Each row of a before or after table is a point. The points were changed in one or more steps. Then noise was added and the rows were shuffled. The steps act on columns, c1 being the first. Name the steps. A step turns or swaps two columns, mirrors them in a line or flattens them onto one, adds a multiple of one to another, or multiplies or shifts one. Angles are multiples of 10 degrees, from the lower column toward the higher: turns from -170 to 170, lines from 10 to 170 but not 90. Use the fewest steps. Two steps may share a column if one is a turn and the other turns, adds or multiplies; they go together, in the order done. Otherwise the lowest column goes first.

Before, 10 rows:
[[ -2  -1]
 [-50  16]
 [  2  -5]
 [ 32  58]
 [-11  -3]
 [ 20  16]
 [ 23  38]
 [ 14  44]
 [-38 -17]
 [-16 -21]]
After, 10 rows:
[[ 14 -50]
 [ 44  12]
 [ 59  32]
 [ -4 -11]
 [  1  -1]
 [ 38  22]
 [ -5   3]
 [-17 -39]
 [-21 -15]
 [ 17  21]]
Steps: swap c1 and c2

Before (9 x 6):
[[-18 -17  -4 -29 -48   8]
 [ 21 -22 -33  -9  10   0]
 [  3 -32  22 -17   9  21]
 [ -7   4 -16  -8 -44   9]
 [ -7 -20  -9  -5 -40   7]
 [ 31  -8  10  34  -4  18]
 [ 23  -6   2 -28 -19  22]
 [ -8   0  53  -6  20 -19]
 [  1 -12  -7 -23  21  25]]
After, 9 rows:
[[-14 -20   4  -6 -81  -2]
 [-10 -17  11 -29 -95 -13]
 [-17 -11  17 -23  41   9]
 [ -7  -7  11 -30 -38  28]
 [-19   4   2  -7 -89  -4]
 [  4  -8  11  34  -7  36]
 [ 10 -31  27 -16  17   9]
 [-26 -22 -23  -8  20  20]
 [ 55   0  14  -7  40 -15]]
Steps: turn c1 and c6 by 70 degrees; turn c1 and c3 by -60 degrees; multiply c5 by 2

Before, 10 rows:
[[-29  33  12  52  16 -15  32  22 -12]
 [ 23  26  -5 -12  38  61 -14  46  45]
 [ 20  46 -25   1 -15 -46  -3 -37  19]
 [  0  26  12 -21  26  25  23 -16  -8]
 [-19  17   7 -20   2  64 -15  12  33]
 [  8  13 -24  10   7  60  21  14  10]
 [ 19   0  21  -1   2  44  -5  26  -4]
 [-20 -11   6  25  15 -26  47   7  10]
 [ 11  58 -19 -19 -30 -43  30   6  19]
 [-42  -3 -28  26  21 -47  31  17 -45]]
After:
[[-22  28 -26  -2 -10  58  -4 -40   9]
 [-32  21 -18  11   6  69  35  -7 -19]
 [ 23  28   6  53   9  -2  11  -2 -13]
 [ 21 -66  -5 -18 -38   4   0   6 -64]
 [  2 -61 -24  22  -9  -8   6   5 -17]
 [ 11 -67   7 -25  16  -6   6 -13 -33]
 [ 30   2  12  58  16  36 -18  25  -5]
 [ -9 -42  20  -5 -17 -15  -3  22 -13]
 [ 23 -32  12   4 -13  17  30  -8  16]
 [ 40  45 -27  40  27  13   1  41  23]]
Steps: turn c1 and c5 by -120 degrees; turn c2 and c6 by 110 degrees; turn c4 and c7 by -50 degrees; mirror c8 and c9 in the line at 160 degrees

Before (10 x 12):
[[-39  19 -12  -9  11  -9 -15  21  -9   5 -22  -4]
 [ 11   4   6  -4 -21  11  -7 -39  30  -7  42   7]
 [-38 -25   8  46   0  44 -27  17 -30  -9 -38  -7]
 [-18  43  23 -24  50  35 -15 -50   3   5   0   1]
 [  2 -34  26   2  56  31 -40  16  -7   0 -42   2]
 [-32  27  34 -31  34  45 -40  43  58 -16 -20 -36]
 [ 28  28  -1  35  17  37  -7  -3 -29 -28 -10   1]
 [ 20   1  13 -45  18  10  33 -19 -48 -17  -2  29]
 [-12 -18 -43  17  -3  34  10   8  69 -22 -21   6]
 [  1 -56  -2   0  -5 -13  -3 -65 -14 -27 -39   8]]
After:
[[ 39 -44  33 -13   5   6  -3 -63 -13 -87   8   9]
 [ 29   6 -20  -4   4  12 -13  23 -11 -54 -36 -11]
 [ 26  42   8  53  -6  12 -52  42  50 -76 -29 -49]
 [ -1  10   9  24  33  38  40 -19 -43 -78  21   4]
 [-44   6   4  14  -8   0 -13 -40  26 -66   3  19]
 [ 42 -10  43  29  37 -12 -37  15 -15 -61  10 -42]
 [ 23 -41 -21  26   3 -27  -3  10  72 -83 -10   7]
 [  3  49  -9  42  32  13 -17 -49   0 -55 -18 -37]
 [  5  21 -18  22  12 -46  -2  -4 -31 -89  30 -12]
 [ 44 -14  22  27  -5 -57 -21  19 -33 -68 -32  -4]]
Steps: turn c1 and c11 by 100 degrees; turn c2 and c3 by -40 degrees; turn c4 and c6 by -110 degrees; turn c5 and c12 by -50 degrees; turn c7 and c9 by 10 degrees; shift c10 by -60

Before, 8 rows:
[[-14   5   8   8 -13  12  19 -10   7 -15  31  23  -1  16   3 -16 -14  -1]
 [ -4  13  -9 -31  14  -6  -5 -19 -30  -3   7  12  13 -33 -25  32 -19  17]
 [ 19   4  14  -9  -3   0 -13   6  -3  12 -31 -12 -26 -33  35  17  12   9]
 [-28   2 -10  -9  37 -46 -34 -31 -25 -27  -1   5  -1 -10  15 -21  10   6]
 [-18  28 -38   7  27  14  17  19  14 -11  28  33 -14   9 -14  22   8  14]
 [  5  12  -6   3  22  -8  10   4   0   3 -30 -14 -16  15  24   0 -21  -4]
 [ -5 -22  -3   8  28   6 -34  29  -6  -1  -3  17 -27 -14 -24  15 -18  26]
 [ 13 -19 -28 -26   3  -5   4   8  20   8  14  -2   1  11 -18  29  -6  -8]]
After:
[[  5  11 -15   4  22   6  10   3  -5  11 -29 -14 -16  15  22   0 -21  -4]
 [ -4 -23  -8   7  28   2 -33  29 -10 -10  -2  16 -27 -14 -22  15 -19  26]
 [ 20   3  35  -9  -3   9 -13   6 -12  23 -30 -11 -27 -33  30  17  12   9]
 [ -4  13 -23 -32  14 -26  -5 -19 -17 -12   7  12  13 -34 -23  32 -18  17]
 [-14   5  20   8 -13   2  18 -10   7 -13  30  22  -1  16   8 -16 -14  -1]
 [-28   3 -25  -9  38 -52 -33 -31  11 -21  -2   4  -1  -9  24 -21  10   6]
 [-18  27 -95   6  27   9  17  19  11 -15  28  33 -14   9 -10  21   8  15]
 [ 12 -19 -69 -26   3   4   4   8  23   2  13  -1   2  12 -19  30  -6  -8]]
Steps: multiply c3 by 2.5; add -0.5 times c11 to c6; turn c6 and c9 by -40 degrees; turn c10 and c15 by -20 degrees

Before (8 x 24):
[[-20  16 -16 -39  10 -60 -21  37   1   7 -36  24 -13   0 -15 -25  19 -22
  -50 -44 -31  27 -14  16]
 [ 37  24  -8  56  45  -4  -7  30 -17  35  18 -37   0   6 -30  32 -33  14
    8 -11  22  -6 -36 -12]
 [-14   8  19 -31 -21  21 -12 -20   9 -26 -13 -50 -17 -18 -13 -11  -5 -23
    9   3 -58 -38  -6 -35]
 [ 18  30  -3  21 -31 -60  25  -8   0  43 -20  -4   2  28   7  -5  15 -26
  -13  13 -40   8   7 -33]
 [ 31  13  45 -29 -34 -21  -6 -20  18  44 -34  23  27   1  31 -56  13 -15
  -29 -36 -16 -37 -14 -52]
 [-16 -25 -13 -33 -11 -57  37  31  -2 -44 -21 -15  41  27  21  34  10  34
  -23 -21   4   2 -43  13]
 [ 11   0  71  44  30 -31  26   9 -23 -37  21  34 -30   2  16   5  25 -19
   35   9  23  30  21  -8]
 [ 12 -20  60  39   7   8   9  13 -58  18 -26  28  -4 -19  -4 -49  16 -11
   23  -8  27 -23  15  37]]
After:
[[-15   9  19 -30 -22  21  38 -20 -20 -26 -14 -51 -17 -18 -14 -11  -5 -23
   10   3 -54 -38  -7 -35]
 [ 18  30  -3  21 -31 -59  75  -7 -21  45 -21  -4   2  27   7  -4  15 -26
  -13  13 -34   9   7 -34]
 [ 12 -19  61  40   8   6  60  14 -37  19 -26  29  -4 -19  -4 -48  15 -10
   23  -8  52 -24  15  38]
 [-20  15 -16 -38  10 -60  28  36 -15   6 -35  23 -13   0 -14 -26  20 -21
  -51 -44 -28  27 -13  15]
 [ 36  24  -7  56  45  -4  43  30  -5  36  18 -38   0   7 -31  31 -34  13
    8 -10  28  -7 -36 -12]
 [ 12   0  73  44  31 -30  76  10  -8 -36  21  34 -29   1  16   6  24 -19
   35   8  33  31  20  -8]
 [-17 -26 -12 -33 -11 -57  86  31   1 -43 -21 -15  41  28  21  34  11  36
  -24 -19   5   1 -42  13]
 [ 31  13  45 -29 -34 -21  45 -20   7  43 -34  24  28   0  32 -57  13 -15
  -30 -37 -23 -37 -16 -52]]
Steps: shift c7 by 50; turn c9 and c21 by -30 degrees
